Each row of a before or after table is a point. The points were changed in one or more steps. Then noise was added and the rows were shuffled. The steps act on how far a point lies along the listed directions, d1 being the first. What was done? A step turns or swaps two directions, mirrors them in a line or flattens them onto one, adds a multiple of one to another, or multiplies one. Angles are multiples of 10 degrees, from the lower direction toward the higher: turns from -170 to 170, lines from 10 to 170 but not 90. Use the fewest steps. Two steps may share a direction if one is a turn and the other turns, adds or multiplies; they go together, in the order done. Otherwise the lowest direction goes first.
(in the rows, 128 means zero)

Directions:
(1): 151 162
(2): 162 105
Before (13 x 2)
0: 118 134
1: 114 137
2: 120 148
3: 142 173
4: 124 155
5: 123 154
6: 123 146
7: 132 138
8: 124 136
9: 114 145
10: 191 107
11: 112 139
12: 115 139
After (13 x 2)
0: 109 158
1: 123 144
2: 125 175
3: 137 149
4: 123 164
5: 122 176
6: 106 139
7: 113 137
8: 161 215
9: 120 164
10: 111 145
11: 233 100
12: 103 145
Steps: multiply d1 by 2; multiply d2 by 1.6

Directions:
(1): 155  77 122 107 140  97
(2):  72 117 130 133 164 109
(3):  98 110 115  84  95 150
Before (10 x 6)
0: 136  95 127 118 138 101
1: 111 139 136 148 175 109
2: 100  84 123 145 169  90
3: 171 203 122 146  72 190
4: 147 142 134 107  99 139
5: 104 202 143 161  84 170
6: 137 139 132 104  85 164
7:  92 129 152 153 144 123
8: 122 124 135 128 117 155
9: 122 145 135 153 151 107
After (10 x 6)
0:  95 127 151 152 145 121
1:  98  79 121 140 165  92
2: 125 140 134 152 151 102
3: 133  95 129 108 135 107
4: 120 124 137 132 122 157
5: 113 204 149 173  93 162
6: 114 137 134 145 181 108
7: 144 145 135 105  98 140
8: 137 146 134 110  87 168
9: 176 206 121 157  82 185
Steps: turn d1 and d3 by 10 degrees

Directions:
(1): 190 111 130 146 102 101 101 120 100
(2): 116 125 168 190 109 154 120 152 138
Before (11 x 9)
0: 145 134 138 147 122 117 128 141 138
1: 111 129 140 169 125 165 119 142 136
2: 164 125 136 124 104 118 125 131 102
3: 169 122 110 101 140 112 116 125 115
4: 174 118 123 130 111 100 103 120  99
5: 163 108 135 134 103 121 124 127 113
6:  91 130 148 151 120 136 130 138 136
7: 120 127 158 172 120 145 135 140 137
8:  89 126 143 163 133 156 133 147 145
9: 172 133 107  92 135 101 130 110 112
10: 176 105 117 115 119 104 108 112  99
After (11 x 9)
0: 166 121 114 109 124  99 113 115 104
1: 107 124 201 235 103 172 133 164 145
2: 138 134 153 168 120 125 126 147 145
3: 169 125  84  57 159  96 127 109 113
4: 167 112  94  78 137  93 119  99  99
5:  88 126 180 201 106 155 119 153 138
6: 153 124 136 113 113 122 127 133 101
7: 154 109 138 141 108 130 129 132 125
8: 169 140  64  27 160  79 140  84 107
9:  99 121 180 226 105 190 108 166 147
10:  86 118 180 227 114 174 123 161 148
Steps: multiply d1 by 0.7; multiply d2 by 2.5

Directions:
(1): 130 156 153 183  70 107 119 111  92 101 120 115 144 148
(2):  99 166 155 132 157 143 132 168  96  89 172 149 114 103
(3): 122 129 112 135  88 192 148 129 139 134 161  94  81 149
(4):  69 141 120 165 128  93 101 128 168 168 151 111 118 108
(5): 180 106 119 162 134 110 138 149 146 134 195 145 153 148
Before (8 x 14)
0: 138 119 109  88 100 249 165 119 119  98 148  91  46 156
1: 151 113  98 121 153 102 124 137 166 160 144 147 134 134
2:  98 136 126 126 108 183 122 105 129 145 133  98  87 125
3: 113 154 141  97 150 142 129 148  81  85 121 146 135 113
4: 111 150 137 133  98 102 107 123 128 133 127 110 119 125
5: 131 156 153 186  51 104 119  95  66  79 113  97 151 163
6: 140 108 106 121 176 100 105 133 146 160 146 157 129 127
7: 115 127 104 120 132 139 133  97 130 144  80 131 104 135
After (8 x 14)
0: 151 116 119 161 116 154 128 123 142 149 194 119 119 143
1: 112 140 130 148 117  87  88 100 106 136  87 134 132 134
2: 143 104  96  78 121 163 139 114 134 140  97 112 122 146
3: 237  79 106 158 104 153 162 128 136 108 210 132 136 190
4: 103 126 119  68 212 168 146 177 121 106 184 147 101  94
5: 120 151 120 163 109 155 143 119 112 117 139 130  98 147
6: 109 141 126 112 130 124 116 144 142 139 157 119 102 113
7: 123 158 134 154 112  78 102 118 115 124  99 138 146 133
Steps: turn d1 and d2 by 140 degrees; turn d3 and d5 by 80 degrees

Directions:
(1):  72 104 152 106 127 155 126  59  94 123  97 156 125  83  91 104  94 132 125 126 150 155 141 123
(2): 102 147  82  98 114 120 175 131 137  95 162 136 118 112 105 117 178 150 160 121 136 146 157 195
(3): 173 145 115  86 119  98 165 143 112 138 102 192 141 160 149  85  74 126 143 119 124 138 159 120
Before (11 x 24)
0: 106 126 121 160 129 167 132 136 122  99 152  86 129 114 105 149 170 122 125 121 148 127 120 152
1: 141 120 132 147 147 132  98 137 141 130 116 118 130 121 125 155 158 133  98 138 120 115 106 105
2: 107 124 156 124 149 157  95  98 126 136 109 128 120 125 113 145 138 125 125 129 128 125 114  92
3: 249 163 136 144 139  69 131 218 164 163 147 122 136 217 229 128  85 101 108 123 100  82 107  90
4: 168 171  96 114 132  94 168 192 138 131 129 157 134 183 175 124 123 114 138 132 120 132 143 119
5: 161 111 158 166 143 141  96 123 119 154  92 121 142 149 162 141  81 100  85 111 118 121  94  72
6: 161 159 104  97 105 116 173 147 111 105 132 168 129 160 125 108 127 132 150 109 122 135 150 153
7: 152 154 121 103 128 120 165 125 117 117 143 164 142 143 152  96 111 117 156 120 120 143 149 131
8: 130 144 112 102 124 112 165 129 131 113 136 148 116 123 103 106 145 121 154 100 142 153 152 165
9:  91  84 171 184 132 158  65 105 144 149 120  84 121 105 123 160 132 123  86 146 128 122  72 103
10: 156 131 120  87 123  93 150 133 123 121 123 189 145 146 129  81  76 120 144 111 147 157 156 141
After (11 x 24)
0: 127 165  89 104 127 107 179 163 131 114 136 158 126 154 147 120 142 125 147 129 132 148 153 146
1: 149 119 137 137 146 128 101 132 131 137 102 136 134 127 130 142 134 130  97 137 121 118 111  94
2: 179 125 140 134 135 122 129 130 111 152  83 162 146 162 168 112  60 103 101 103 119 134 120  82
3: 136 138  99  85 119  95 161 136 135 102 150 171 135 132 117  91 120 132 156 110 149 161 158 177
4: 130 132 154 118 148 146 102 114 127 143 103 139 124 142 127 138 125 122 126 127 122 121 116  82
5: 111 139 115 120 126 122 151 126 141 107 150 121 109 111  96 124 172 122 149 103 143 147 139 170
6: 131 155 100 103 106 127 172 136 116  92 148 146 120 139 108 120 161 140 151 112 128 139 147 176
7: 203 160 124  94 127  77 170 169 139 140 137 169 132 182 191  89  72 117 130 115 121 118 144 125
8: 134  90 178 174 134 140  68 120 135 168  95 117 134 137 148 141  83 114  82 143 120 118  79  72
9: 131 154 110 104 125 126 170 121 122 103 159 150 137 128 139 105 140 125 161 118 124 148 151 154
10: 116 117 141 174 134 173 112 134 117 111 138  81 132 119 115 155 150 113 110 124 146 119 108 124
Steps: multiply d1 by 0.4; turn d2 and d3 by -40 degrees

Directions:
(1): 141  88  83  73 114  86 125 163 127 146  90 145 140  93 135 145 170 175 140 147 179  98  87 149 115 155 159 124 138 127 122  86 153 139 133 136 198 146 152 110 139 142 130 138 140 124 189 155
(2): 165 119 132 155 128 175 188 126  73 129 110 136 166 102  71  92 134 140 139 154 134 138 131 175 173 116 103 114 159 143  83 131 179  99 150 102 129 114  91 121  91  87 155 164 128 135 149 133
(3): 126  79 113 112 125  92 119 165 107 146 132 138 106 170 154 107  90 102 157 161  79  83 103 102 120 148 126 133 125 169 156 153 168 118 141  81 150 137  79 176  63 135 118 126 117 100 128  89
(4): 138  93  93 101 146 133 102 183  95 146  98 164 154 124 145 141 155 134  96  98 106 150 139 103 134  88 132 119 167 160 117 130 136 150 148 159  52 145 152 140 132  86 159  92 104  65  95 152
Before (14 x 48)
0: 145 175 128 160 126 164 142  92 126 100 124 133 166  80  95 129 133 166 110  97 146 178 156 153 137  86 124 115 161  99  99 104  98 122 128 167 111 124 155  87 149 118 124 151 136 162 137 176
1: 175  56  68  60 134  87 119 198 101 175  70 159 149  93 157 134 186 177 114 105 132 113 100 117 105 120 143 118 168 175 113 101 164 145 144 141 151 145 147 143 134 123 142 103 103  75 140 160
2:  99 160 151 113 115 111 105 101 169 126 141  98  93 132 171 166 142 126 101  99 133 126 132 132 115 134 141 147  90  94 152 124  62 148 100 141 127 122 161 106 184 158 118 118 130 160 110 121
3: 146 185 187 193 123 185 183  48 121 107 134  88 130 110  61 112 121 136 149 144 139 138 164 162 156 165 105 147 122  76 113 139 128  79 124  95 130 101 100  85 142 141 137 173 152 183 145 141
4: 138 184 169 161 132 183 144 109 126 102 148 122 151 112  92 112 111 119 119 113 128 181 168 149 148 105  84 105 120 119  93 147 126 113 122 117 104 105 114  91 137 115 137 139 126 159 105 123
5: 139 123 128 145 116 124 170 126 117 146 116 143 135  95 114  84 147 161 169 171 166 118 109 179 164 146 122 131 133 129 114 115 178 114 127  98 220 111 101 116 104 139 118 189 155 154 178 137
6:  91 147 143 146 124 104 113 126 137 140 155  90  98 200 134 139  64  94 135 127  82 124 139  87 112 139 118 134 113 151 171 146 124 139 102 109 108 116  77 170  76 151  99 118 125 149  88  91
7: 111 131 141 123 119 140  77 132 144 117 151 113 127 148 162 145 115 110  96  83 120 136 152  88 116 122 130 148  98 131 158 137  84 130 113 148 122 127 136 140 144 156 120 114 119 112  83 122
8: 153 139 121 123 120 112 151 133  84 144  98 122 129  88  98 107 173 149 168 175 186  80  91 173 139 169 130 126 145 137 125 100 188 107 146  82 211 114 125 130  99 133 124 175 154 152 185 130
9: 124 140 120 105 105  64 117 115 134 121 110 110 141 109 143 148 162 171 159 142 186 105 107 162 104 149 155 128 126 108 144  93 114 140 123 143 214 116 143  85 179 156 118 143 155 170 182 164
10: 113 177 159 124 138 114 100  88 179 102 154 103 118 132 151 153 140 131 133 105 132 157 148 120 103 113 128 144 126  99 157 122  81 144  99 164 107 126 141  99 149 142  96 111 140 154 123 140
11: 147 168 142 150 143 183 129 135 105 132 115 141 170  96  88 145 183 144  77  95 137 186 161 146 152  55 110 112 156 125  66 117 107 150 133 173  61 119 180 102 187  68 175 112 119 131 103 169
12:  88 182 148 154 132 135 100  98 187 118 161 124  95 176 150 144  91 111 142 138  84 115 152 101 131 139 111 144  87 116 146 154  88 123 120 127 135 115 117 128 144 152  89 120 137 159  88  95
13: 133 141 166 185 134 134 166 102 115 121 158 115 119 154 105  82  84  82 180 165 103 110 123 153 146 157 113 127 119 135 109 165 154  82 127  73 171 113  67 152  66 127  99 166 122 162 154  80
After (14 x 48)
0: 151  99 123 105 130 105 142 144 100 133 117 133 143 131 128 109 134 142 175 170 114 114 108 149 137 131 122 132 162 155 136 129 179 119 137 103 151 131  75 132  52 110 115 144 133 122 167 123
1: 145 174 179 189 149 182 145  83 130 123 156 103 118 142 124 104 104  92  97  71  69 177 181 105 129  83  81 127 126 139 119 165  91 116 118 125  52  99 106 155 140 118 123 108 100 132  41 113
2: 104 123 103 110 144 101  70 170 144 156 113 170 123 123 192 139 164 144 100  85 122 156 145  95 128  93 148 136 143 139 144 125 104 176 125 176  90 138 177 134 168 128 127  99 124  74  87 166
3: 133 151 114 126 110 133 166 119 115 141  98 100 158  95  66 150 156 184 130 135 193 142 124 175 141 138 137 113 144 118 101  78 152 134 109 146 167 115 122  95 126 130 129 163 149 183 173 167
4: 103 140 160 141 121  81  97 130 148 139 172 106  69 196 155 119  78  77 154 164  69  82 109  99  98 143 118 144  76 148 162 159 121 130 114  74 183 121  90 175  98 159  97 121 130 156 118  64
5: 155 112 134 138 106 165 145 126  96 119 129 116 156 119 103 105 121 137 132 136 147 117 131 150 158 139 114 134 120 142 116 125 156  94 129  96 187 113  91 126  95 134 134 165 130 145 146 121
6: 121 129  98  96 141  88  99 148 155 138 104 147 145  92 149 169 193 160 126  99 189 138 111 146 104 144 183 124 139  99 100  89  97 147 116 186 157 150 201  92 187 134 113 117 127 130 176 170
7: 116 122 117  77 113  76  89 163 159 129 133 133 109 139 164 141 111 133 151 142 135 106 108 113  88 165 133 120  91 133 153 121 138 135 118 105 202 136 125 113 126 177 102 120 133 138 152 111
8: 122  76  86  57 122  53  74 175 137 157  85 139 106 127 172 167 156 159 140 132 130  74 104  83  85 193 171 157 127 121 175 110 136 138 135 128 158 163 153 126 146 173 125 105 130  86 160 156
9: 139  94 108 117 137 101 101 176  60 139 100 152 164 154 152 125 136 122 128 117  81 135 141 114 138  83 122 119 178 183 136 147 148 143 160 137  67 120 105 146 120  76 156  99 107  75  94 150
10: 117 106 105 111 120  72  88 147 131 134 138 143 105 158 172 122  74 122 150 133  73  99 109  85  91 130 140 131 132 147 177 138 129 127 131 106 157 143 105 160  75 163  87 129 121 122 131 114
11: 116 156 116 112 155 117  60 161 114 146 106 144 122 121 167 156 183 119  90  83 132 139 142  86 113 101 139 131 155 144 150 125 106 160 142 164  49 129 200 146 162 113 139  86 117  80  73 154
12: 155  82 116 108 114 130 163 163  69 153 100 133 136 123 128 109 142 137 134 163 111 101 105 168 164 132 120 128 143 161 116 139 174 113 149  77 145 123  84 137  86  98 153 153 112 122 145 114
13: 143 116  92 107 116 131 149 150 119 144  91 161 156 105 106 132 152 181 161 176 146  99 108 168 163 147 129 120 142 137  87 108 170 116 150 121 194 126 117 102 124 118 128 157 144 146 172 145
Steps: turn d1 and d4 by 130 degrees; turn d2 and d3 by -170 degrees
